Every row gives one point. To make a cloud, some directions were put in groups of two or more. Within a group, all points are equally far from the middle, so they leave a hole (a ring in 2 directions, a hollow ball in 3). The other directions are filled evenly. Then the cloud was stretched, turned, moved and blurred a little. Count the holes, and give their numbers of directions, smallest first.

Cloud:
[[-11  36 -24]
 [-17 -54 -64]
 [-29  17  -4]
 [  1  40 -43]
 [-63  65  11]
 [-82 -31  10]
 [ -8 -23 -21]
 [ 47   3   4]
 [-19  27  60]
 [ 11 -38 -36]
 [ 14 -36 -47]
 [ 64   6 -21]
 [-66  36  28]
 [ 39  34 -15]
 [ 26 -40  -7]
 [-56 -30 -18]
 [ -1 -19 -56]
 [  5  -2  10]
 [-19  29 -21]
 [ 24 -45 -12]]
Holes: 0

Cloud, 22 rows:
[[-33   0  52]
 [ 55   7  21]
 [ 52  26  -9]
 [ 46  44  14]
 [-29 -16 -49]
 [-23  64  -7]
 [ 16 -14 -44]
 [ 18 -42  -4]
 [ 38 -24 -13]
 [-33  60 -10]
 [-66  11  11]
 [-56  -9 -34]
 [ 55   0  12]
 [-16 -31  40]
 [ 21 -23 -35]
 [ 14  20 -50]
 [ 34 -21 -24]
 [-57  40 -11]
 [-51  -8 -41]
 [-23  29  55]
 [-41  40  37]
 [-46  38 -35]]
Holes: 1 (3)

Cloud (29 x 4):
[[ 14  59 -19 -23]
 [-27 -52 -12  -5]
 [ 16 -58  19  41]
 [ 37  65 -29 -26]
 [  6  52 -29 -10]
 [-44 -46   6   0]
 [ 22 -25 -75   0]
 [  1 -25  55 -55]
 [ 42 -25  55 -31]
 [-51   2  51  -5]
 [ 61 -15 -22  22]
 [-14   1 -63 -26]
 [-16 -45 -31  63]
 [-23 -26 -53  25]
 [-37 -46 -15   3]
 [ 24  53  22  13]
 [-42  24  36   4]
 [ 11 -55 -12 -33]
 [-19  28 -43  12]
 [ 16  38  56 -22]
 [-11  23 -51 -38]
 [-47 -54  15   9]
 [ 10 -54 -30  14]
 [-49 -43   3   6]
 [ 39  59  -2  -6]
 [-36 -38  16 -25]
 [-10  29   3 -59]
 [-41  15  12 -14]
 [-39 -40 -28  61]]
Holes: 1 (3)

Cloud (32 x 4):
[[-15 -24 -25  29]
 [ 19  26  53   0]
 [ 60  -1 -38  -3]
 [  4  64 -22 -39]
 [ 36 -13 -17  28]
 [-15   5  37 -26]
 [ -3  38  32   0]
 [ 35  23  58  -5]
 [ 35  22 -44   0]
 [ -1  12 -19  42]
 [-29   0 -21  57]
 [-19  53 -30 -87]
 [  0 -13 -59 -32]
 [-19  72 -35 -60]
 [-36  -7 -59 -47]
 [  8  59 -11 -45]
 [ 12 -18 -40   3]
 [ -9  -7 -55   3]
 [-18  44  21  -8]
 [ 49  20  20  30]
 [-85  -8   5 -10]
 [ 43  12 -41   3]
 [-54  55 -25 -64]
 [ 34  39  20 -46]
 [ 34 -26  10 -46]
 [ 55  56 -23 -40]
 [ 47  32   7  12]
 [ 12 -34  -4  39]
 [-28 -27  26 -11]
 [ -5  -3 -69 -19]
 [-14  22 -77  -5]
 [ 12 -15 -55 -33]]
Holes: 1 (2)

Cloud:
[[  5   7  54 -37  66  17]
 [ -3  27  30  -9  12 -50]
 [  8  14  65 -20  -9  22]
 [ 38  37 -31  26  25  15]
 [-27  18  26  27  34 -46]
 [-54  18  24  25  46 -32]
 [ 26  14   9  18  44  46]
 [-34 -22 -16  23  52 -54]
 [ 50   7  12 -14  22   9]
 [-17 -35  11 -23  36 -48]
 [-24  53  34 -25  55  12]
 [ 48  37   0 -37  19  47]
 [ 17   0  24 -31  -3 -42]
 [ 32 -23 -33  47  29  -4]
 [ 26 -13 -34  15  17  22]
 [  1   2  52  -1  31 -19]
 [ 22  12  -6  21  10  -5]
 [ -6  -3  45 -41 -28  48]
 [  5  -1  10  52  36 -16]
 [ 54  -1   2 -52  13  -7]
 [-37   1  25 -37  -4   6]
 [-30  11  60 -47 -17   9]
 [ 22  87 -31  37  78  29]
 [  8 -15 -53   0  50   2]
 [-24   4  15 -48 -14 -21]
 [ 10   9 -28  20  60 -44]
 [-13  35 -32 -12  58 -46]
 [ -6 -21  15  48  50  18]
 [-32  -4  18 -28  66  12]
 [-21  21  59 -62  30 -50]
 [  5  36 -14  19  14 -23]
 [ 38  10   4   9  10 -39]
 [ -4 -10 -50 -39  14 -11]
 [ -4 -54  14 -30 -27 -30]
 [-48  39 -51  -3  31   4]
 [ 32 -20 -22  -9  32  -9]
 [  3  24   0 -30  95  17]
 [ -7  -6  10  16  29  10]
 [-23 -27  21 -54 -16   5]
 [-27  59 -11 -57  15  40]
 [-50  32  28 -25  -8  22]
 [ 40  69 -34  47  50  31]
 [ 14  43 -46  33  52 -14]
 [-30  41  42  -9  21 -15]
 [-30  46  39  49  61  -6]
 [ 26 -24 -44 -17  13   2]]
Holes: 0

Cloud, 56 rows:
[[ 24  31 -40 -33 -36 -51]
 [ -9  -5  14  16  33 -68]
 [-40  42  22 -14 -49  19]
 [ 16  24  20  33 -50  10]
 [ 42  -2 -26 -66 -54  -4]
 [-45  33  17  57  -1  24]
 [-14  30  -1 -41   6 -61]
 [ 17  11  14 -41 -24 -58]
 [ 25  69  -9 -20 -46  32]
 [-22  21  15  -6 -56 -41]
 [-13  28 -53  -1 -48  -5]
 [-54   2 -44 -54   6   7]
 [-11 -11  11  20  53 -14]
 [-24 -20 -34  23  25 -38]
 [-14 -11   9  34  35 -53]
 [ 65  -5 -44  -6   7  55]
 [ -1   6 -29  -5  45 -30]
 [-12  40 -40  27 -32  23]
 [-43  46  43 -36   4 -41]
 [-71 -23  -6 -53 -14   3]
 [ -7  53  47 -33 -16   9]
 [  5  61 -50 -35  -7  12]
 [ 41  12 -55   1   0 -42]
 [  6  53  -3  -8  14  50]
 [ 42  -5  34  -6   1  51]
 [-44  36 -44   6 -17 -56]
 [ 48  10 -47 -14 -59  54]
 [-31 -13 -35  13  47  32]
 [-73 -23 -18  33 -15 -48]
 [-78 -14 -41  28 -36 -16]
 [-65   2  35 -45  13  10]
 [ 19  19  37  43  29 -26]
 [-36   4 -63 -49 -18  35]
 [-20  51 -41 -31  19  32]
 [-30  -1  -1 -71  13  51]
 [ 19  44  22 -33 -56 -37]
 [ -3  47  45  33 -42 -14]
 [-45 -25 -62  29   5  29]
 [-75  10   5 -14 -53   6]
 [ 33   6  34  46  10 -15]
 [-18  14 -28 -48  29 -19]
 [ 57  49 -26  27 -16  14]
 [-70 -48  40 -12  29   7]
 [ 35  34 -15 -35  39 -46]
 [ 47  -6  30 -45  -1  59]
 [  0 -41 -57   2 -11 -22]
 [ -8 -62   0  32   7 -23]
 [ 61 -13   9  10  11  49]
 [ 56 -18 -62   1   4  29]
 [ 22 -37 -37 -51   8 -20]
 [ -3  10 -60 -50  -3  59]
 [  2  60 -54  11 -25  -9]
 [-46  37   5 -49 -16 -29]
 [-78  -6  17  53   9 -66]
 [ 49 -25 -19  35  14 -10]
 [-16   6 -27 -27 -68  28]]
Holes: 1 (4)

Cloud, 85 rows:
[[-71 -14  -5  16  28  28  -3 -38]
 [  4  29 -15 -78 -48 -59  46  -7]
 [  5 -59  23   6   6 -54  19  24]
 [-15  45   8  15 -46 -37 -43  -7]
 [ 20  35 -71  -4  20  11  -6  36]
 [  9 -24  21 -62  19  -8 -23 -40]
 [-62  -6  34   9  43  66 -32 -29]
 [-30  43  30 -64  22 -20  15   7]
 [-22  -4   2 -15 -47  14  14 -31]
 [-76  25 -23  31 -34  27 -67  23]
 [-32 -51   4   9  27   2 -81  17]
 [ -1   0  13 -80  22 -20 -25  -2]
 [-81  31  13  39  46  19 -40  14]
 [  5  -2 -43 -10 -31 -55 -26  42]
 [ 12  22  11 -12  56 -56  14  31]
 [ 39 -33  11 -27 -27  32 -37  -5]
 [  6 -22  39  10 -15 -79 -39 -19]
 [ -4 -10 -30 -14  -5  27  24  15]
 [  2 -28 -57  61  -4  42 -55   6]
 [ 14 -38   3 -79 -24  -2  12  -6]
 [-22   8 -17  62  10  37 -55  38]
 [-22  -1   9   0 -18  13  14 -11]
 [ 16   9  -6 -38  16   9 -68  21]
 [  3  45  21   6 -59  24  -2  25]
 [-51  -3  12 -52  27   3  -7 -14]
 [-34  34  61  21 -13  -2  -8  20]
 [  4  51 -35   5  53   3 -11  29]
 [-10  95  18  40  34  -7  -8 -42]
 [ 15  42  52  47 -13  36  11 -12]
 [-38  15 -62  -7 -74  15 -42  39]
 [-64   6 -12 -71   1 -23  34   9]
 [-11  60 -33  -3  36 -23   2   4]
 [-57 -35 -12 -26  -8  -8 -10  33]
 [-30  -2  14 -13  27  24  67 -11]
 [ 41 -49  -6 -17 -25  37 -65   9]
 [  6 -52  -4 -37  54   6 -61   5]
 [-31 -14 -49  -2  48 -43 -16   2]
 [-23 -23  18 -74 -20 -47  18 -40]
 [-43  34  24 -43  40  27 -72 -22]
 [-28  29  77  41   6   8  19  -2]
 [-30   7 -19 -43 -15 -43 -23  63]
 [-34  41 -46  32   5  70   2 -23]
 [ -6  -6 -29  20  39  11  -7 -28]
 [-12 -12 -47  40 -27  42  11 -15]
 [ -2 -10 -32  10 -32  -8   0  -5]
 [ 17  -1  -5  -3 -22  28 -12  -3]
 [-18 -55 -14 -28  66  -6  14  -3]
 [-45  14  18 -22  23   4 -85  22]
 [  6 -39  36  -8 -21 -82 -24 -11]
 [-25  24 -11  20 -22  38  60  -1]
 [-24 -14 -33  20 -21  34 -47  73]
 [  9  30   7 -42   1  -8 -28  24]
 [ 36 -49 -34  37 -76 -37  18  35]
 [-20  27  -1  38  -3 -17   1 -13]
 [-40  -2 -34  -2 -74  25  -1 -29]
 [-30  37  -2 -41 -32 -51 -26  53]
 [-43  36 -47  -1  32  -7  22  40]
 [ -9  25  56  -4  67  24  17 -24]
 [ 21  -1  70 -28   4 -23 -17  43]
 [-36 -52  -5  -4 -36   8 -35  16]
 [-26 -48  -5 -41  -8 -15  32  19]
 [-16  18  -8 -22  52  -9 -69 -25]
 [ -7 -55  19  57 -18 -12 -27 -13]
 [-25   3 -64 -11 -36 -15 -24   2]
 [-33   6  -7 -40 -11  16  18   2]
 [ 11 -21  -6 -45   5 -40 -24  11]
 [  6  51 -27 -74 -27 -32  15 -20]
 [  2 -21  11 -49  45  -2  11  25]
 [ 25  62  52 -44 -16  -9 -25  12]
 [-16 -18 -71 -43 -47 -19  34 -16]
 [ 30 -41   8   4 -43 -27 -48   6]
 [-36  29  -3 -55  -7 -18 -22  50]
 [  9  64  43 -20   0 -42  -1 -17]
 [ 42  20  37  29 -25  21   2   5]
 [-36 -29  12   9 -70  50 -49 -40]
 [-23  -7 -46 -32  -1   0 -31 -16]
 [ 28  50 -26 -49 -37 -28   9  12]
 [-14  21  20 -47  31 -16  63  -8]
 [-32  13  65  26  11  56 -29 -15]
 [-15  46  12 -35   1 -39  36 -29]
 [-59 -78   2   5  24  32 -34 -43]
 [-29 -77  17  24   5  -4 -67   1]
 [-18  19  64  24  35  -3 -34   0]
 [ 44 -20 -18 -27  23  12  12 -38]
 [-28  29  48 -22  35   8  29 -51]]
Holes: 0

Cloud, 74 rows:
[[-15 -26  29 -10  22  13  34  26]
 [-29  13  12 -31  -1 -47  37 -30]
 [-50  52  30 -35   2 -47  22 -14]
 [ -2  40   8  49  74 -13   7 -15]
 [-22  27  24  53  58  34 -12  -9]
 [-41  23   9 -31 -28  33 -33 -15]
 [ 21  -8 -22 -34 -56  -5  -9  34]
 [-15  60 -47 -18  52 -20  -4  -5]
 [-50 -12 -16   8   2   9 -37  21]
 [-35  36  30 -36  39 -32  43 -13]
 [-13  11 -57  16  38  -3 -14   2]
 [  3  85   2  10  11  10   0 -13]
 [-12  -1  23 -72 -44 -10   0  -8]
 [-43  46  19 -10  63 -15   5  20]
 [ -2  19  -3 -43  16 -34 -40 -32]
 [ 48 -39 -27  18   8   3  -1  11]
 [-31  -8  38  25   0 -32   4 -18]
 [-20  43  48 -41 -65   3  18  12]
 [ 10  76  24 -12 -33  -3  42 -18]
 [ 28  21 -48  19  43 -24 -49  -7]
 [-53  75  -1 -17  39   6   3  10]
 [-19  58  -6 -45  36 -44  36 -19]
 [ 35   5 -13 -31  -7 -42  -4 -44]
 [-61  39  43 -32 -31  13  -6 -37]
 [-19   5  45 -20 -46   3  65  -9]
 [-56  50  51 -30 -14  27  56 -24]
 [ -3  -9 -40 -55  16 -18  18 -12]
 [ 43   0 -52 -31 -12  -6   0  15]
 [-33  22 -29 -39  54  -3 -39 -10]
 [-46  70  20  -9  62  -3 -10   3]
 [-46 -11   5 -32 -39  41  28  -7]
 [ 20  36  42 -33  23 -22  -3 -21]
 [-13   5 -20   8  43 -18   9  35]
 [-31  28  37 -25 -65   3  60 -26]
 [ 10  16 -25 -65  24  15  -1   6]
 [ 12  40  28  20  26 -48   6 -59]
 [-28  41  14 -35 -15  39 -26  -2]
 [ -9  47  38  21  48 -20  -6 -69]
 [-18  -8   0 -34 -57  17  42 -15]
 [ 12 -20  29  25 -14  42 -11 -33]
 [ 20  17   6  42   1  34   8  12]
 [-29  81  39   2  18   4 -21 -22]
 [  5 -69   7 -13 -40  15 -23  20]
 [-49  29  -5 -41  -6  45 -12   4]
 [-26  68 -20 -25   5  20  15 -16]
 [-33  16  61 -18  -1  31  40  30]
 [ 34 -11  27 -11 -27  -1  10 -45]
 [-32  70   6   6  12 -39  26   6]
 [-23  -2  14 -19 -18  51 -29  39]
 [ 40   3 -16 -28 -16  10 -34  12]
 [-26  -9  13  51 -18   5 -30   4]
 [ 20 -30 -25   0  16  16  16  35]
 [ 26  42  -6  -9  -3  11  27  28]
 [  3   2   9 -16 -75  10   0 -33]
 [ 11  21  32 -19  -5  25 -21  27]
 [ 28  22  10  -8  25 -45  18 -53]
 [  1  13 -52  22  68   2 -31  -1]
 [ -3 -19 -12 -53 -65   9 -12  26]
 [ 37 -39 -26  12   7   5  10  17]
 [-25  33 -53   3  20  -7  -6  11]
 [  0  45  11 -12  -4 -61   8 -51]
 [ 35  36  18  16   8  19  13  16]
 [-14 -12  -3 -26 -10  40  28 -15]
 [-40   9  56  -7 -70  13  11 -38]
 [ 35 -17  16  25  52 -13  -2 -29]
 [-56 -10  16  19 -30   7  14 -21]
 [-12  95  -1   0  49 -26  14 -35]
 [-22  12  -2  -3 -54   4 -26 -37]
 [  4 -36 -26 -15 -53  19   8  36]
 [ -3  26 -16  -6  62 -19  15  31]
 [ 20  22 -63 -32  42 -26  -6   7]
 [-29  -3 -14  44  -4  -4  -3  10]
 [ 11   4 -57 -41  57 -10 -17  -4]
 [  3 -44 -10 -12  38  32   2  27]]
Holes: 3 (2, 3, 3)

Cloud:
[[ 34 -36  26  36  -6  43   9 -17 -15]
 [-23  25  10  24 -23 -14  -8   1  63]
 [ -5  -1  58 -44  16 -19 -39 -16 -22]
 [ 10 -13   7  55  20 -55 -24 -22 -42]
 [-12 -12   1  66  56 -14  -7 -11 -23]
 [ 76  25   2  38  -2  43  14 -26 -17]
 [ 18  33  13   5  -4 -58  38  28 -51]
 [  5 -37 -29 -27  32  22  76 -41  -4]
 [-47  84  51  17   0   5 -40 -16  22]
 [ 40  40 -17 -20  -9 -58  20 -29  -3]
 [ 43 -15 -22 -45 -17 -95 -24 -10  -6]
 [ 21 -10  -4 -72  65 -51   5   5 -16]
 [ -5  50  15 -15  73  -5 -14 -46 -13]
 [  5  11  23 -18  75 -37   5 -35 -62]
 [-39  57  41  32  41   6 -27   6  19]
 [-18  40 -24  18   3   6 -66 -28  47]
 [  5 -50 -24 -51  45 -37 -33 -29  -1]
 [ 17 -37 -37  35  -3   0  26 -76   6]
 [ 27 -42  41 -12  36  -3  36 -48 -67]
 [ 58  -6  13  12  16  10  74  17 -50]
 [ -4  -7  60 -66  51  15  -2 -14  -5]
 [ 72   7 -23 -56 -18 -72  23  11   4]
 [-23  21  33 -44 -37  -6  13 -23  47]
 [ 24 -24 -38  45   5  25  70 -33  -5]
 [-27 -46 -10 -31  64  24  48 -20 -31]
 [-30   9 -25  48   7 -38 -57 -41 -25]
 [ -2 -70  -2 -15  13   2  33 -71 -18]
 [-25  -4  15  15  -1 -58 -71 -28  -7]
 [ 50 -43 -28  19  10  -7   2  -3  23]
 [ 72  31  -8 -36  26  24  -1 -17 -25]
 [ 16   1  -7 -52  11  58  -5 -24  56]
 [  1  46 -20  16 -36 -48 -50  13 -21]
 [-25  74  55   1 -27 -25 -32  22   8]
 [-18  67   0   7  31  17 -30 -48  16]
 [  1  32  56 -14 -50 -15  23   0  25]
 [ 38 -55   9  -5  -3 -39  29 -44 -63]
 [ 74  13 -13 -43  49  13  17   3 -12]
 [ 28 -16  -6 -67  -1   2 -26 -21  -1]
 [ 47 -48  38  -4   1  14  39 -59 -17]
 [ 55  -2 -19  18  18  72  55 -24  14]
 [-11 -61  -5  12  89  12  60 -41 -42]
 [ 34 -32   1   9  47  12 -28 -32  18]
 [ 13   3  -8   3 -36  51   4 -40 -15]
 [ 35 -15 -37  16 -48 -11   2 -38 -40]
 [-80 -19  21  15  30  16   8 -46  -3]
 [-16 -43 -53  52  -6 -44  16 -24 -43]
 [ -7 -54 -66  25  33 -31   0 -15 -55]
 [ 60 -30  28 -14 -11  38  41 -14  18]
 [ 44  11 -11 -13 -71 -57  14  -1  -5]
 [-31 -66 -10  33  20  21  -4 -32  15]
 [ 81 -21 -18  10  47  45  30 -46 -28]
 [-11  29 -51  31   7  11 -45 -39  -7]
 [  4 -20  32  21 -25 -38 -49 -39 -18]
 [ -4  44  69  37  39   2  -6 -27 -17]
 [-16  16  -2  -2   9 -44  48 -24  11]
 [-23  44   0 -49  11 -25 -34   8  61]
 [ 27   8  29  49   4 -39   9 -10  -5]
 [ 30  45 -36  23  17  26 -36 -15  15]
 [-24 -16  42  11 -15 -42 -38 -15 -33]
 [-24 -18  28 -19  65  56 -27 -68  12]
 [ 17 -26  21 -27  64  72   1 -48  -1]
 [-35 -15 -21  29  80  33  40 -46  -4]
 [-40  -3  38  39  72 -20  -9 -24 -45]
 [-10  45  39 -41  30 -20  28  25 -34]
 [-49  66  59   1  33  44  -6 -35  29]
 [ 40  29  39  -9  51  33  25 -17  35]
 [  5  22 -23 -59  48 -15   1 -32 -25]
 [ 10  65  50 -22   6  70   8 -28   9]
 [ -5 -49  23 -53  53   0  19  -9  26]
 [ 27  42 -32 -15 -39  28   5  -6  30]
 [ 38 -60 -34  -7   2 -47  37 -63  -6]
 [-11 -28  14 -17  47 -86  21 -17 -25]
 [-38 -28 -14  66  20 -16 -34 -14 -39]
 [-56  54   2  46   2 -10 -34 -30  16]
 [ 47 -10   2  27  11 -61  35  24 -50]
 [-31  18 -44  49  21  -6 -16  19 -14]
 [ 13  38   9  47   5  63 -41 -45   6]
 [ 11  30  43  -9 -12 -49  16 -37  22]
 [ -1  30   4 -82  24 -12  -5 -40  38]
 [ 53 -31 -41 -77   7 -60  14 -24  -2]
 [ 10  65  34  19 -53  11 -51  -5  29]
 [-18 -46 -65  32  -3 -32 -20  -5 -18]
 [  0 -38 -36   5  21  33 -45 -56   0]
 [ 60  39   8 -72  21 -13 -16  -3   8]
 [ 10  -1 -49  16  43   2  12  28 -13]
 [ 29 -80 -66  21   6 -26  49 -30 -24]
 [-20  30  56 -76   5 -27   2   1  36]
 [-31 -65  -2 -19  13 -62  -6 -26  -4]
 [ -4 -45  -2  -9  34 -51  50  24 -33]
 [-18 -56  -9  31  42  20   2 -72  22]
 [  1 -43  -8 -36  43 -60  35 -58 -21]
 [  8  -7  -5 -24  10  52  49 -64   9]
 [-35  16  23 -81  27 -17  -9 -27  14]]
Holes: 1 (9)

Cloud, 94 rows:
[[  8 -22  16  -5  74 -14  15  10  37]
 [ 37  44  50  -5   4  72  39  18 -17]
 [-29 -50 -15 -18  -1 -71 -20 -53  -4]
 [-26  -2  -3  17 -41  43  -1  58   8]
 [ 21  -3 -60  24 -49 -28  14 -53 -29]
 [ 13  14  22 -33  -9  60   7 -63 -33]
 [-37 -32   2  31 -49  -9 -33 -11   9]
 [ 23   8  30   5   7  46  19  -2 -95]
 [ 15 -31  64  28 -39  17  34   2 -21]
 [ 61  12 -45  -1  60  21  30   8 -24]
 [ 39  32  43  33   9  45  27 -11 -12]
 [  2   2 -12 -56   4  88   2 -18 -14]
 [ -5  20  33 -12 -32  39 -18 -15 -64]
 [-51 -24 -20   9  -3  31 -39  22   3]
 [ 73  21 -37  27  42   3  17   4  -6]
 [-23 -11 -23 -21  21   1   8  28  15]
 [  0  23  15   7 -16  41  33 -32 -58]
 [-15 -54  -6  -9  37 -46  54 -26 -15]
 [ 83  21 -33  13  16  -1   3  39 -18]
 [ 55  25 -33  19   4  45   0  32  33]
 [ 16   0 -26 -11   2  -8  -5  49 -20]
 [ 36   8  20   0 -52  22 -26 -48  -4]
 [ 28 -16  31  46  42   5  22 -38   3]
 [ 19 -19 -23 -17  -7   8  16  43 -59]
 [ 45  13  13   0  13  24  39  23   3]
 [-12  -1 -53  -4   4  -6  -4  21 -49]
 [-32 -60  21   1  16  15   0 -29   0]
 [ 48  36  23  62 -28  10  25   1  -8]
 [ 28  -2  38  26 -10  29 -22  21 -24]
 [  4 -16  17 -12  13  20  40  38  16]
 [ -2 -17 -41 -17 -30  39  26   3 -30]
 [  9 -14   7 -33  26  33  16  42 -54]
 [ 12   6  40  47 -64  17 -14 -23 -32]
 [-36  -3 -17  23 -39  58 -21  48 -10]
 [  6 -37 -34  37  36 -46 -23   8 -13]
 [ 23   6 -13  -5 -27  31 -17 -52 -49]
 [ 57  11 -28  27 -14   8  -7 -24 -55]
 [-26 -51 -54 -20  36 -29  -2  -8 -44]
 [ 49  39 -12  29  11 -29  10 -23 -45]
 [-47 -10 -24  20 -33  43 -30  24 -36]
 [  5 -11   1   7 -30   6 -45 -16  35]
 [-18 -16  -8 -22  30 -24  -9  -7  40]
 [  3 -13 -21  -1  -8 -36  17 -27 -52]
 [-12  14  27  22 -44  39  50  55   7]
 [ 46  27 -46  -9  39  13 -22  -5 -15]
 [  7 -25 -11  62 -15 -33  54  -4   6]
 [-17  -9  21 -18  24  11   8  40 -45]
 [ 35   9  32  39 -25  30  -3  40 -44]
 [ 12  19  62   2 -36  31 -56 -15   7]
 [ 15  -8  -8  10 -40  40 -27 -19  -8]
 [-20   1   5  15 -41  40 -21 -21  27]
 [  4 -22  36  37 -24   9  -3  30 -30]
 [-13   3 -37 -20 -25  49  -4  13  -3]
 [ 43  34  -5  25 -18   6   2 -17 -26]
 [ 49  35   7  37  -4  -2  47  24   8]
 [-32   0   0  44   3  -1  44 -26 -44]
 [ 52  35  47  18   9  48 -29 -12 -59]
 [  6   2 -41  -9 -37  34 -24  24 -42]
 [  4  24 -25 -35  32  -5 -49 -35  -6]
 [-23  42 -48  18 -13  14  22 -14  -3]
 [-12 -14 -14  41 -23 -34 -27 -16   0]
 [ 53  11  10   6 -42  -5  -4 -57  -8]
 [-37 -32   9  -4  13  49 -25  45 -19]
 [-31   2 -39  21 -41  11 -12  -8 -59]
 [ 15 -16 -52  -1  39  13  28  33 -14]
 [-44 -35 -11  -8   7  12  -9 -30  16]
 [  2 -11 -20  27 -22 -25 -22 -49 -58]
 [  3  28 -14  25 -55  80 -49  50 -25]
 [-32 -71 -14 -28  51 -47 -11  -6  -4]
 [-31 -31  10 -19   4 -12 -27 -17   6]
 [  0  11  27  14  18  -9  17  43  12]
 [ 48  10  11  25 -25  14   9   2 -67]
 [-10 -55  -6   0  21 -35  -9  37  16]
 [ 12   2 -56 -33  32  -2 -29 -10 -38]
 [-16 -46 -47  15  43 -52 -24 -57   4]
 [-15 -22 -34  10  40 -45  -6   2 -37]
 [-14 -10  30 -17  -5  34  54 -10 -43]
 [ -9 -11  34  33   6  43  35  61 -18]
 [-56 -27 -18 -17  11  15 -31   6  24]
 [ 14  -5 -51  -1 -15  28  -8   6 -77]
 [ 35  20 -12  47  11  11  22   9  27]
 [ 29  23 -18   3  24  31   7  13 -41]
 [ 23  -8  13 -24 -16  55   1 -40 -20]
 [ 12 -31 -13  17  14 -23  -2  39  48]
 [ 42  10  10  -8 -48  61 -25 -16 -28]
 [-16  36  26 -16 -43  56 -41   9  -1]
 [ 50   4  -9 -25  27 -31  20 -49 -14]
 [ 49  20 -15   8  -8  72   0  16 -61]
 [ -7 -73  11  -4  24 -30 -17 -28 -12]
 [ 34  13   8  35   7  17  33 -11   7]
 [  5  13  -7 -49  35  38  32  22 -18]
 [ 26 -25  16  -2 -19  19  20  12  11]
 [ -1 -17   7  -8  43  22 -51  -7  15]
 [  0 -69  -9  11  39 -31  -1 -36   8]]
Holes: 0
